Each row is a point. The ring and each string are closed loops that go straight from each point to the next, and from the last back to the first. Before rounding, they use only three directions, however many columns there are. How many times does the string pass through the ring? Passing back the other way cancels.
In the rows, 128 means zero.

Ring (9 x 4):
[[189,143,108,109],
[200,151,121,142],
[162,157,138,185],
[121,150,130,194],
[76,137,110,180],
[50,131,103,158],
[42,132,111,118],
[75,136,115,95],
[148,139,108,92]]
String (19 x 4):
[[126,145,119,163],
[96,154,145,176],
[67,149,138,195],
[46,122,82,193],
[61,114,65,157],
[79,128,93,140],
[91,145,129,141],
[47,144,136,124],
[14,146,148,92],
[57,136,120,64],
[135,123,76,80],
[145,130,88,113],
[138,146,123,120],
[145,158,147,126],
[133,149,128,139],
[172,142,106,140],
[205,142,99,155],
[199,157,131,188],
[161,142,106,171]]
Times through: 2
String (17 x 4):
[[160,152,134,90],
[113,152,141,121],
[132,136,101,116],
[146,127,81,97],
[151,134,97,68],
[159,144,118,80],
[218,138,94,76],
[243,141,94,99],
[212,159,137,134],
[145,157,143,149],
[134,144,118,144],
[186,143,105,154],
[226,151,116,165],
[226,162,140,162],
[176,162,149,146],
[139,148,127,137],
[135,151,135,130]]
Times through: 2

Ring (10 x 11):
[[163,114,181,112,117,131,169,105,151,166,104],
[159,140,195,76,156,168,177,106,147,159,113],
[145,160,190,52,180,198,172,118,128,146,126],
[132,163,172,53,178,201,159,129,113,139,133],
[116,146,137,83,145,177,135,145,94,133,136],
[112,118,119,125,100,142,119,155,81,132,133],
[116,97,117,154,70,118,114,159,77,134,127],
[129,74,127,181,42,91,117,154,84,142,116],
[147,72,145,178,46,83,135,134,113,156,105],
[159,92,165,147,80,102,155,114,140,166,101]]
String (31 x 11):
[[137,112,143,125,101,128,141,129,119,151,117],
[146,66,169,183,43,99,134,155,79,140,112],
[156,44,178,210,15,76,135,154,80,144,104],
[161,50,153,204,19,54,140,126,126,166,93],
[153,89,135,155,69,83,146,108,153,173,99],
[145,109,144,127,99,116,148,116,139,162,109],
[145,113,155,121,106,130,149,123,127,155,113],
[148,122,132,112,114,115,153,99,167,173,106],
[172,118,184,105,124,126,179,90,175,177,98],
[176,126,217,89,143,153,189,97,159,167,102],
[167,126,228,89,144,174,181,121,120,148,114],
[144,124,166,104,125,149,154,125,122,151,118],
[144,136,156,89,139,152,158,113,142,158,116],
[148,133,197,87,145,177,164,132,108,141,123],
[154,158,240,46,190,227,183,135,97,130,131],
[145,182,211,19,216,234,182,120,122,139,133],
[133,178,155,35,196,199,164,109,146,152,129],
[127,186,171,22,211,227,164,125,119,137,139],
[126,165,193,48,185,227,156,151,77,120,144],
[126,145,173,78,153,194,147,149,83,127,137],
[130,131,148,100,127,157,142,135,108,142,126],
[120,142,118,92,134,154,134,130,120,147,128],
[105,146,94,92,133,155,121,139,108,141,135],
[99,126,117,117,109,164,109,175,51,116,145],
[98,119,85,132,91,133,102,161,77,130,137],
[118,116,103,130,94,122,121,138,110,147,124],
[130,114,131,125,100,129,134,134,113,148,120],
[120,104,94,147,76,101,118,135,116,153,119],
[115,65,97,201,20,75,98,165,71,138,120],
[123,70,96,193,28,70,107,149,96,149,114],
[130,95,104,156,66,89,125,126,128,160,111]]
Times through: 0

Ring (8 x 14):
[[128,126,151,173,164,164,133,123,153,144,107,88,83,76],
[126,167,160,173,122,96,142,122,152,135,125,63,136,129],
[126,179,174,170,113,67,165,112,145,134,140,72,173,148],
[125,172,179,164,122,65,182,101,137,139,145,93,189,148],
[118,133,139,149,159,102,164,98,131,154,125,117,163,123],
[114,108,110,144,181,138,139,105,133,160,106,120,127,100],
[119,92,112,153,197,182,126,113,141,160,94,119,81,66],
[125,99,133,164,192,190,130,117,147,154,97,112,70,57]]
String (17 x 14):
[[124,80,143,155,215,198,160,98,133,164,104,153,89,46],
[123,121,148,159,172,140,157,105,138,152,117,117,125,92],
[110,124,87,144,159,114,112,119,140,155,100,86,128,125],
[103,117,62,131,164,101,107,114,133,161,97,94,144,137],
[120,113,152,146,184,124,188,84,122,161,128,152,164,101],
[125,116,171,156,183,139,190,88,128,157,129,147,147,87],
[125,123,158,160,172,139,166,101,137,152,121,122,130,91],
[112,114,90,145,171,134,113,118,140,157,97,95,113,108],
[105,102,50,138,177,145,79,129,144,161,79,82,91,107],
[122,126,136,160,164,137,141,113,143,150,111,100,117,98],
[131,113,171,171,183,175,162,107,144,150,115,122,94,62],
[141,91,197,185,209,238,167,110,151,150,107,137,42,9],
[123,103,115,166,183,192,105,130,155,151,87,88,52,60],
[112,113,73,153,167,154,80,136,153,153,82,67,75,98],
[124,120,138,163,170,154,137,116,146,150,107,100,100,85],
[134,109,185,173,190,185,175,102,142,151,118,134,93,51],
[128,69,147,162,227,230,153,103,139,164,96,154,57,20]]
Times through: 0
String (24 x 14):
[[121,189,167,160,103,32,174,104,137,136,148,75,211,176],
[129,190,213,168,109,38,214,90,132,135,164,100,224,162],
[120,179,160,157,113,43,171,103,136,139,143,82,203,168],
[109,153,90,146,128,73,109,123,143,147,110,60,154,158],
[113,151,108,151,133,83,122,120,143,146,113,69,150,146],
[115,174,124,154,111,51,134,118,143,140,126,59,178,170],
[132,206,218,178,92,34,201,101,142,126,164,74,212,167],
[137,192,226,183,107,67,201,103,145,128,158,83,184,140],
[135,168,206,180,129,101,184,107,146,134,143,90,153,116],
[138,175,215,188,123,105,181,112,152,129,143,80,143,112],
[127,169,155,178,118,106,126,132,160,131,119,46,116,124],
[116,149,99,162,132,113,91,139,158,140,99,43,102,127],
[115,137,101,155,147,116,108,127,148,147,102,69,116,123],
[126,136,153,168,155,137,145,116,148,144,116,92,113,96],
[137,135,199,182,163,159,174,109,149,141,126,108,104,71],
[135,136,193,180,161,154,171,110,148,141,126,106,107,76],
[143,145,217,196,153,169,170,118,159,133,127,91,84,62],
[129,155,153,179,132,130,123,133,161,134,113,55,97,105],
[124,165,137,173,119,103,115,134,159,133,114,43,116,129],
[136,189,206,189,105,87,166,121,157,124,142,56,145,130],
[133,190,203,183,105,72,174,114,151,127,146,65,165,141],
[126,199,179,173,92,42,162,116,149,128,145,53,187,169],
[117,178,132,158,108,52,135,120,145,137,128,55,175,168],
[111,170,106,150,112,51,119,122,144,141,120,53,172,173]]
Times through: 1

Ring (10 x 14):
[[179,107,114,121,114,153,116,149,107,94,125,154,189,165],
[153,81,136,80,110,164,83,122,116,117,151,155,160,153],
[124,72,155,57,115,158,72,108,128,138,165,147,130,133],
[79,83,167,57,130,133,80,104,146,161,175,129,93,104],
[56,102,166,74,141,110,99,112,155,168,173,118,79,87],
[56,128,156,105,152,88,131,132,158,160,155,107,83,81],
[92,145,142,134,154,83,160,158,147,132,122,106,114,95],
[156,148,122,155,146,99,176,180,126,93,88,117,166,129],
[186,139,111,156,133,120,166,180,111,78,87,133,193,153],
[190,128,108,147,124,135,148,171,107,80,100,144,198,162]]
String (19 x 14):
[[134,116,124,120,125,131,119,143,123,117,140,141,154,139],
[122,113,114,121,116,141,103,132,120,126,163,152,154,145],
[193,74,126,83,100,183,81,129,101,96,138,167,192,177],
[189,80,136,83,111,169,96,135,108,96,124,154,182,164],
[180,89,134,92,115,159,105,139,111,99,124,149,177,158],
[212,88,111,108,101,179,99,144,93,80,123,169,213,188],
[170,121,100,143,114,146,124,154,105,94,131,157,192,167],
[182,136,97,160,122,133,148,171,105,82,109,148,200,165],
[249,141,100,171,130,131,185,203,94,40,47,138,239,180],
[200,132,124,143,138,120,170,182,113,72,71,126,193,150],
[186,156,120,167,150,95,197,197,120,72,59,113,186,136],
[140,169,121,175,158,75,200,192,134,96,79,104,156,114],
[105,167,122,168,156,74,183,176,141,117,108,107,134,105],
[172,159,132,163,160,82,206,198,129,79,54,101,169,120],
[182,136,133,139,146,107,176,182,122,81,70,116,176,134],
[144,130,128,132,137,114,148,160,126,106,112,126,156,130],
[208,132,118,148,134,124,170,184,109,67,70,130,202,157],
[241,129,103,157,124,142,167,190,94,48,62,144,233,181],
[180,111,123,121,123,141,131,156,112,91,109,142,183,155]]
Times through: 1

Ring (9 x 14):
[[155,140,139,163,189,104,161,115,124,137,121,126,151,126],
[149,129,123,143,163,116,132,126,127,133,118,126,143,135],
[140,122,115,126,130,129,107,134,130,126,120,129,134,140],
[129,120,121,108,82,146,87,142,131,120,126,133,119,141],
[121,124,133,103,53,154,86,143,130,115,134,137,112,137],
[119,127,131,113,69,148,95,137,128,114,137,140,119,134],
[123,130,123,133,113,134,112,128,125,115,135,141,135,133],
[134,135,122,155,163,117,138,119,122,122,131,137,151,129],
[151,142,136,166,190,104,162,113,122,134,124,129,154,125]]
String (30 x 14):
[[164,144,155,159,181,104,169,116,125,145,118,120,144,123],
[154,143,165,140,129,120,151,123,127,139,125,124,128,123],
[141,130,127,138,140,124,125,127,127,127,125,131,138,133],
[139,115,76,145,194,114,107,128,127,122,114,132,160,148],
[142,114,85,136,175,119,103,132,129,125,112,129,151,148],
[143,120,116,122,127,130,104,137,131,129,117,127,131,142],
[144,135,162,116,80,138,122,135,130,133,127,126,112,128],
[139,132,147,122,95,136,118,133,129,128,128,130,121,131],
[130,119,102,127,130,132,98,134,128,118,124,135,139,142],
[118,107,82,104,96,148,62,147,132,110,123,138,129,152],
[116,114,121,82,23,167,57,154,134,112,131,137,101,145],
[128,131,161,98,30,157,97,143,131,123,136,133,100,131],
[137,139,166,118,71,141,124,133,129,129,134,130,112,125],
[127,138,180,95,7,161,103,142,131,123,141,133,91,125],
[108,124,139,89,9,169,71,148,130,108,143,143,100,136],
[107,118,104,107,67,155,72,142,128,103,138,146,124,142],
[117,131,143,111,52,152,98,137,127,113,142,142,114,131],
[136,143,174,123,69,140,132,130,127,128,138,132,112,121],
[133,133,137,132,113,132,122,128,126,123,132,135,131,130],
[125,123,97,142,152,125,109,127,124,114,129,140,150,139],
[120,125,84,157,180,118,116,120,121,109,132,146,164,138],
[126,128,90,165,196,111,129,116,120,113,130,144,168,135],
[129,124,80,164,208,109,125,118,121,115,125,141,171,140],
[133,126,83,170,220,104,134,115,121,118,124,140,174,138],
[148,142,123,181,222,95,169,106,119,130,126,133,169,125],
[155,150,158,171,185,102,179,109,121,139,127,127,150,117],
[152,148,172,147,131,118,161,119,125,138,130,126,130,118],
[140,131,119,148,162,117,131,123,125,126,124,132,147,133],
[148,130,105,165,212,102,145,116,123,130,118,130,164,135],
[163,140,130,173,224,93,171,111,123,142,115,123,162,127]]
Times through: 4
String (30 x 14):
[[162,138,127,172,224,94,168,111,123,141,115,123,162,128],
[157,127,94,172,246,92,149,115,124,135,109,125,173,139],
[162,138,143,154,181,106,157,119,127,143,116,121,145,128],
[157,144,173,138,121,121,154,124,128,142,125,122,124,122],
[148,137,149,137,129,123,138,126,127,134,125,127,131,128],
[141,126,112,142,161,119,123,126,127,127,121,131,146,137],
[143,119,83,153,206,108,120,124,126,125,113,131,163,144],
[141,129,119,143,156,119,127,126,126,127,122,131,144,135],
[147,138,148,141,135,121,141,124,126,133,126,128,133,127],
[149,140,154,143,135,120,146,123,126,135,126,127,133,125],
[139,130,120,144,153,120,127,125,126,125,125,133,144,134],
[144,129,96,170,224,100,144,114,122,126,119,133,170,136],
[141,132,108,163,197,107,142,117,123,125,123,134,161,133],
[138,133,126,145,149,121,131,124,125,125,127,134,143,131],
[143,146,166,143,118,124,151,121,125,132,134,131,129,120],
[134,142,143,151,139,122,144,118,122,123,136,137,141,123],
[119,127,97,151,158,123,116,122,122,110,134,145,155,136],
[112,118,72,145,162,127,96,127,122,103,132,148,160,144],
[126,126,111,136,132,130,111,129,125,116,130,139,141,136],
[136,135,143,132,110,132,125,128,126,125,131,133,128,129],
[136,144,174,125,74,138,134,128,127,128,138,132,114,121],
[123,136,140,130,92,139,117,128,125,116,140,141,127,128],
[109,117,69,146,162,128,94,126,122,100,134,151,161,144],
[113,121,71,156,182,120,107,121,120,103,133,149,167,141],
[131,140,132,155,150,119,142,117,121,121,135,139,147,125],
[143,147,164,149,130,121,155,118,123,131,134,132,134,119],
[141,139,151,138,121,126,137,125,126,130,130,131,130,126],
[140,134,133,143,143,122,133,124,125,127,127,132,140,130],
[150,146,168,146,130,119,157,120,125,137,129,127,130,120],
[164,151,166,167,183,101,182,110,123,145,123,122,146,118]]
Times through: 1

Ring (7 x 14):
[[164,81,52,223,94,126,88,193,110,117,182,154,131,172],
[178,84,64,216,104,148,113,190,100,129,162,140,127,152],
[151,115,115,155,117,160,159,166,120,142,121,117,121,110],
[117,139,169,91,132,161,188,144,138,144,93,103,113,81],
[92,138,204,55,147,150,178,140,141,129,97,108,104,89],
[97,122,164,95,129,128,138,154,140,117,132,128,112,123],
[114,109,116,145,110,118,113,168,136,114,156,142,122,146]]
String (24 x 14):
[[154,97,61,207,91,129,108,183,123,126,165,143,133,153],
[165,78,23,249,77,113,72,198,116,116,196,162,139,184],
[160,68,39,237,90,110,58,202,108,104,206,169,132,198],
[140,93,110,163,118,133,111,178,114,116,159,142,118,152],
[121,118,116,144,108,130,134,163,139,127,139,130,124,127],
[105,125,110,141,98,115,127,159,153,123,143,134,129,130],
[106,107,115,144,107,108,101,169,140,108,164,147,123,155],
[122,93,116,153,117,117,95,177,122,105,170,150,117,164],
[129,108,120,147,116,135,128,168,127,123,144,133,120,134],
[123,115,103,157,101,124,125,166,140,124,147,135,127,135],
[138,101,102,166,110,132,118,174,122,121,154,138,122,144],
[172,67,67,218,111,133,81,200,92,111,188,157,121,182],
[189,59,48,242,107,139,76,207,83,113,194,159,124,187],
[163,86,91,188,116,145,113,185,102,122,160,140,120,152],
[153,107,78,189,98,141,130,175,124,134,146,132,130,133],
[178,95,67,209,102,156,132,183,107,139,147,131,129,135],
[181,94,87,194,116,167,142,182,98,140,138,125,122,128],
[164,93,117,165,130,162,138,178,98,131,139,127,113,131],
[142,105,124,148,123,149,139,170,116,128,136,128,116,127],
[168,98,110,170,125,165,146,177,101,136,134,124,117,124],
[188,93,80,203,114,171,144,184,95,143,138,124,123,127],
[193,82,63,222,109,163,125,192,91,136,155,134,125,144],
[189,70,72,218,117,156,106,198,83,124,169,144,119,162],
[151,99,92,180,109,141,122,178,116,127,152,136,124,142]]
Times through: 3

Ring (8 x 14):
[[113,115,159,147,119,98,125,140,138,143,116,104,107,127],
[102,99,152,150,117,105,146,142,137,137,129,158,114,118],
[99,97,143,146,118,111,156,141,135,125,143,189,125,111],
[104,113,127,130,121,124,157,135,129,109,160,206,142,106],
[121,146,120,113,121,133,135,128,121,108,157,173,150,113],
[132,162,124,108,124,128,116,125,121,111,148,127,145,121],
[131,153,135,117,128,113,111,128,129,115,138,96,133,125],
[121,129,152,136,126,99,116,135,137,130,123,87,114,128]]
String (26 x 14):
[[114,127,132,126,125,117,138,133,130,112,150,158,136,114],
[136,170,131,111,110,138,108,125,113,135,131,126,139,128],
[138,177,117,99,119,141,112,121,113,112,150,137,154,122],
[145,187,120,96,118,140,100,119,111,117,142,112,151,127],
[132,162,116,102,135,124,120,122,124,90,163,127,154,116],
[112,122,128,125,136,108,143,132,136,95,161,152,140,110],
[129,151,141,123,116,120,112,130,124,134,127,110,127,128],
[145,178,146,115,111,124,85,125,118,150,108,60,122,141],
[130,146,141,121,138,97,108,129,138,108,136,65,126,126],
[114,118,141,132,140,92,132,135,144,102,146,107,126,117],
[121,125,154,137,134,89,116,136,143,122,125,71,112,127],
[132,146,163,136,114,103,95,134,131,157,99,51,103,141],
[107,97,164,154,133,77,130,143,151,129,120,85,100,124],
[99,89,149,149,136,88,151,142,149,110,144,142,117,112],
[118,128,146,134,118,112,126,135,131,133,128,126,121,124],
[126,142,154,135,107,117,110,134,124,157,108,103,113,134],
[111,111,165,154,107,105,126,142,133,163,104,121,100,130],
[113,118,162,150,102,113,125,141,129,166,104,129,104,131],
[89,75,155,162,115,103,165,148,141,138,133,196,111,111],
[83,69,138,153,131,101,182,145,146,101,164,223,130,98],
[109,116,139,136,120,115,143,137,132,123,142,166,129,115],
[117,132,141,131,111,124,131,134,124,137,131,154,127,122],
[97,101,125,134,120,126,170,137,130,107,165,235,144,101],
[94,99,116,129,128,125,178,136,132,88,181,249,154,94],
[102,114,113,121,127,130,167,132,127,89,180,235,157,98],
[101,111,109,119,135,125,171,132,132,75,189,233,161,94]]
Times through: 4
String (30 x 14):
[[124,150,133,121,105,139,125,130,115,139,133,165,137,123],
[127,150,139,123,110,128,116,130,120,140,126,130,129,127],
[115,129,131,125,123,120,139,132,128,113,150,164,138,114],
[104,116,109,116,138,123,166,131,132,73,189,221,162,96],
[126,158,108,101,124,142,135,123,116,94,171,184,164,110],
[131,166,108,97,126,140,127,121,116,93,168,166,163,112],
[141,180,125,103,114,139,102,122,112,126,136,116,145,128],
[137,167,138,116,111,130,102,127,117,141,122,105,130,132],
[114,126,130,125,131,112,139,132,134,102,155,150,138,113],
[115,128,121,117,144,107,141,129,137,80,171,146,148,108],
[132,157,126,108,139,111,113,124,131,93,154,95,144,120],
[142,172,140,112,123,117,92,125,123,129,124,62,128,135],
[138,165,147,120,113,121,95,128,121,146,113,77,121,137],
[121,134,141,128,123,111,124,133,131,124,134,120,127,123],
[123,138,143,129,119,114,120,132,128,131,129,117,124,125],
[112,117,141,134,131,102,136,136,138,112,143,132,126,117],
[109,105,151,143,135,88,135,139,146,114,136,109,115,119],
[115,111,166,151,126,85,118,141,145,142,110,72,98,131],
[122,128,166,146,113,100,108,138,134,159,99,74,99,137],
[128,145,159,137,106,115,103,134,125,163,101,86,107,138],
[117,127,145,134,119,112,128,135,131,132,130,130,122,123],
[100,95,148,148,127,98,150,142,142,121,139,155,118,114],
[91,77,155,159,124,93,160,146,146,127,136,170,111,112],
[96,87,161,161,110,102,150,146,139,151,119,165,104,120],
[116,127,155,143,102,120,124,138,125,161,110,136,111,129],
[115,126,145,136,113,118,131,136,128,138,128,146,122,123],
[103,105,136,137,127,109,153,138,137,109,153,177,132,109],
[98,97,133,139,128,110,163,139,138,104,160,198,135,104],
[87,81,124,140,131,113,184,141,139,90,178,245,145,94],
[93,95,120,133,126,123,178,138,133,93,177,247,149,96]]
Times through: 5

Ring (7 x 14):
[[152,60,93,97,164,98,76,95,125,144,140,156,103,71],
[145,46,132,98,137,130,120,87,106,149,150,148,112,53],
[148,64,171,105,102,169,153,96,99,140,141,128,136,43],
[164,105,187,111,85,183,135,107,103,116,105,103,161,51],
[176,156,147,118,98,165,92,143,139,95,83,97,171,75],
[166,155,98,118,124,139,82,164,166,103,108,118,155,85],
[158,117,71,109,155,105,67,144,162,122,128,143,125,86]]
String (28 x 14):
[[160,66,132,98,141,121,85,83,106,135,120,137,119,64],
[150,27,150,92,139,126,111,57,83,153,139,147,106,49],
[153,42,158,96,128,137,115,66,87,146,132,138,117,49],
[160,60,156,98,127,137,101,72,92,136,117,131,124,55],
[146,38,170,98,114,156,146,74,85,150,145,137,122,40],
[135,30,170,100,107,166,175,84,90,157,167,144,121,33],
[154,37,160,95,130,136,113,61,82,147,130,138,115,48],
[158,75,137,102,130,134,101,95,111,133,124,133,126,61],
[159,44,134,93,151,111,79,62,93,144,123,144,106,61],
[147,22,108,89,169,93,84,63,100,159,149,164,88,60],
[141,62,96,102,149,117,112,115,134,147,161,158,109,64],
[146,89,102,108,136,130,115,133,143,136,151,146,125,67],
[152,99,107,109,133,132,105,132,142,129,137,138,131,70],
[148,108,81,111,143,122,102,151,161,129,148,146,128,76],
[154,133,44,114,161,99,66,171,186,120,139,149,126,94],
[169,151,52,113,162,94,34,161,181,106,107,136,134,102],
[172,154,71,114,149,108,43,158,173,102,99,127,143,98],
[164,168,69,121,136,126,72,185,188,101,115,126,152,95],
[158,164,75,123,127,137,93,191,188,105,126,127,155,89],
[171,161,76,117,141,118,53,166,175,100,101,123,149,96],
[173,132,97,109,144,114,50,130,148,109,96,124,139,88],
[170,129,87,109,150,108,49,134,153,111,102,130,134,90],
[163,132,43,110,172,86,39,156,179,116,121,147,122,99],
[151,109,56,109,164,98,72,149,169,129,144,154,117,86],
[152,84,56,101,178,82,57,123,154,137,143,161,102,85],
[154,48,56,91,199,58,35,85,132,149,141,172,81,84],
[142,51,90,99,160,105,101,104,130,152,161,163,100,65],
[144,82,119,108,126,142,130,126,133,138,152,142,128,60]]
Times through: 1
